Each row of a before or after table is a point. One or more steps were done to the points. Then noise was added and the rows were shuffled. The steps act on how far a point lies along the listed directions, d1 being the first. Name the steps. A step turns or swaps two directions, mirrors them in a line or flattens them onto one, adds a multiple of one to another, or multiplies one. Angles are multiples of 10 degrees, from the lower direction toward the higher: turns from -170 to 170, lines from 10 to 170 but not 90. Use the fewest steps. Two steps may share a direction if one is a turn and the other turns, adds or multiplies; they go together, in the order done. Otherwise the lowest direction goes first.
In the rows, zero is written as 128.

Directions:
(1): [ 86 131 106]
(2): [136  86 107]
(3): [107 106 164]
Before (14 x 3)
[[121 145 132]
 [192 126 138]
 [139 117 128]
 [118 105 102]
 [110 105 128]
 [125  87 132]
 [122 118  98]
 [201  64 104]
 [167 132 115]
 [163  87 125]
 [ 78 144 119]
 [134  97  80]
 [103  98 115]
 [111 145 150]]
After (14 x 3)
[[116 103 104]
 [115 109 119]
 [165  88 126]
 [115 149 143]
 [ 80 145 114]
 [158 125 129]
 [107 101 108]
 [187 118 147]
 [121 146 133]
 [139 118 128]
 [132  93 122]
 [196  59 112]
 [127  89  90]
 [115 114 105]]
Steps: multiply d3 by 0.4

Directions:
(1): [116 139  78  91 127 148]
(2): [151 169 107 145 157 100]
(3): [132 104  89 171 104 126]
(4): [155 122 129 142 158 180]
(5): [ 99 171 137 153 107 154]
(6): [175 144 133 114  86 133]
Before (11 x 6)
[[ 86 116 109 125 123 167]
 [123 138  79 168 144  78]
 [183 148 147 112 151  88]
 [154 134 156 134 126 143]
 [121 163 131 141 130  97]
 [152 121 152 188 100 108]
 [143 117 120  94  76 140]
 [ 97 132 140 131 111 176]
 [ 79 172 112 135 127 156]
 [ 86 142 129 124 135 110]
 [138 173 134 133  65 153]]
After (11 x 6)
[[ 63 121 106 105 102 154]
 [173 163 124  99 117 105]
 [159 121 132 145 118 139]
 [102  98 142 123  98 121]
 [181  91 130  81  97 116]
 [139 108  69 146  85 134]
 [120  77 148  86 153 124]
 [ 99 106 145 120 141  98]
 [161 100 128 117 168 117]
 [133 122 119 103 185 114]
 [121 147 162 167  71 149]]
Steps: turn d1 and d3 by -80 degrees; turn d2 and d5 by 150 degrees

Directions:
(1): [111 176 108 137 132 144 158 171]
(2): [111 129 107 163  74 100 139 110]
(3): [181 105  86 145 125 148 134 140]
Before (10 x 8)
[[120 146 162  79 169 164 122 129]
 [125 166  93 160 109 137 160 155]
 [130 135 126 116 152 143 125 149]
 [193 103  81 151 152 160 134 121]
 [183 129  68 147 114 169 168 164]
 [125 139 116 152 122 122 147 158]
 [163 125  77 138 105 114 144 151]
 [133 134  93 161  71 117 140 136]
 [ 92 185 129 132 121  98 157 152]
 [ 87 143 132 149  86 108 132 112]]
After (10 x 8)
[[182 119 102 113 149 179 130 135]
 [ 92 182 123 147 113 127 154 152]
 [114 180 137 106 166 123 147 169]
 [108 148 131 145 126 117 146 152]
 [130 126  83 185  83 107 144  88]
 [ 76 161 149 130  96 105 129 132]
 [ 83 148 173 105 143 130 118 126]
 [104 148 111 137  84  83 142 134]
 [105 159  91 168  56 118 175 130]
 [142 126 103 134 133 138 131 147]]
Steps: turn d2 and d3 by -80 degrees

Directions:
(1): [104  59 120 131  93  97 123 137 134 150 121]
(2): [131 138 148 121 100 107  95 161  98  99 179]
(3): [127 142 135 136 126 133 179 176 107 177 142]
(4): [124 129 161 182  92 160 123  96 100 137 122]
(5): [113 151 111  83  79 124 154 110  99 115 100]
Before (11 x 11)
[[124 126  98 117 136 120 106  96 148 111 100]
 [136 110 130 141 136 122 112 108 150 119 114]
 [140 153 129 104 153 145 148 153 153 132 152]
 [123 138 131 125 122 125  83 111 124  81 130]
 [109 131 123 124 138 159 104  96 148  91  99]
 [128 178 134 155 128 139 189 186  96 175 150]
 [132 106 108 120 148 127  98 123 153 120 119]
 [118 139 142  98 109  85 105 168 129  87 171]
 [118 120 129 115 121 120  80 113 142 103 118]
 [129 125 125 125 163 150 101  91 150  99 104]
 [142 138 136 140 139 126 104 134 121 106 173]]
After (11 x 11)
[[130 105 132 146 168 157  78  65 163  92  97]
 [125 168 143 100 120 108 115 146 127  80 156]
 [143 159 145 148 159 178 163 134 151 156 140]
 [121 121 125 108 128 120  64  96 148  82 114]
 [119 169 143 175 109 143 227 215  75 220 155]
 [125 136  94 111 133 128  98  70 148  93  87]
 [102 116 121 124 124 155  88  74 150  77  87]
 [145 114 112 134 180 139  81 110 169 109 122]
 [146 117 148 173 154 132  88 131 133 115 179]
 [119 126 129 124 109 122  66  90 129  67 120]
 [141 102 130 145 156 117  90 109 165 109 123]]
Steps: turn d1 and d4 by -60 degrees; add 0.7 times d1 to d2; multiply d3 by 1.6; multiply d5 by 2.5
